Every row gives one point. The last column is the point's height on a tilted bowl or saddle (a function of degree 2), plus a little noise. Along how many of its main directions does it bend up, bend down or stay straight?
(in the rows, 128 means zero)

Points (10 x 3):
[[137  83 153]
 [107 105 145]
 [136 124 143]
 [ 79 109 155]
 [195 109 188]
 [148 138 150]
 [138 100 147]
 [ 81  82 169]
 [122 144 141]
 [140 113 146]]
Directions: 2 up, 0 down, 0 straight

Points:
[[160  88  97 143]
 [124 132 136 151]
 [157 141 165 127]
 [ 94 130 135 183]
 [102  73 115 221]
 [150 167 185 132]
 [128 181 152 127]
 [160 153 128 126]
 [110 168 128 127]
 [138 111 174 107]
 [137 186 132 107]
 [111 156 137 147]
 [138 109 116 152]
 [117 102 167 131]
 [191 155 119 137]
 [145 107 143 131]
 [132 169 177 135]]
Directions: 1 up, 1 down, 1 straight

Points (24 x 5):
[[124 128 154 140 150]
 [150 168  93 113 137]
 [128 153 129 148 144]
 [ 99 117 107 136 146]
 [120  94 132 108 151]
 [119 118 191 137 171]
 [141 134 112 130 136]
 [115  59 183  78 203]
 [142  99 166 102 157]
 [ 89 176 119 132 147]
 [103 135 113 149 144]
 [186 154 146 152 162]
 [120 197 142  56 177]
 [149 161 109 132 139]
 [ 88 168 125 182 158]
 [117 137 103 116 139]
 [112 108 123 152 150]
 [135 122 110 127 137]
 [133 135 124  93 139]
 [106 158 201 135 176]
 [113 149 115 149 143]
 [123 100  84 107 150]
 [146 139 105 161 149]
 [146 118  56  70 155]]
Directions: 3 up, 0 down, 1 straight

Points:
[[137 156 136 104 158 137 114]
 [124 103 109  89 189 161  90]
 [138 117 143  79 145  77  96]
 [156 139 143 180 133 178 104]
 [153 137 111 163 141 149 119]
 [119 182 124 107 167 124  92]
 [153 109 128 137 160  96 112]
 [155 180 151 113 110 109 105]
 [173 145 196 129 107 130 101]
 [ 36 110 119 164  90 112  70]
 [107 120  83 139 157 140 111]
 [203 193 118 140 147 151  64]
 [109 134 167 135 160 141 116]
 [169  68 118 116 171 132  96]
 [ 97 108 171 153 139 138 116]
 [146 135 115 110 101  94 117]
 [187 145 135 112 112 146 116]
 [171 159 111 143 164 143  97]
 [168 104 114 132 118 137 126]
 [148  86 125  72 141 115 102]
 [123 124  94 118 144 132 120]
 [137 188  83 103  95  86  73]
 [123 101 135 128 146  67  98]
 [122 128 154 161 142 160 120]
 [ 32  74 105 156 142 155  70]
 [187 123  80  86 113  98  81]
 [135 128 165 110 139 188 107]
 [128 142 141 127 136 178 118]
 [171 122 133 149  99  84 107]
 [142 113 108 134 125 132 130]
 [ 85 112 144 122  70 104 101]
 [141 157 132 124 192 149  92]
 [145 137 128 125 136 100 121]
 [153 126 140 140 104 157 130]
 [159 149  86 105 157 152  95]
 [170 121 124 119  87 132 124]
 [130  55 125 167 130  76  80]
 [136 118 101 112 164 144 115]
 [176 146  92 102 136 100  94]
 [118 126  93 122 155 126 116]
 [131 163 134 137 160 128 111]
 [119 143 118 154 119  88 111]
 [ 41  96 100 147 151 115  81]
 [127  92 116 117 133 142 127]]
Directions: 0 up, 6 down, 0 straight
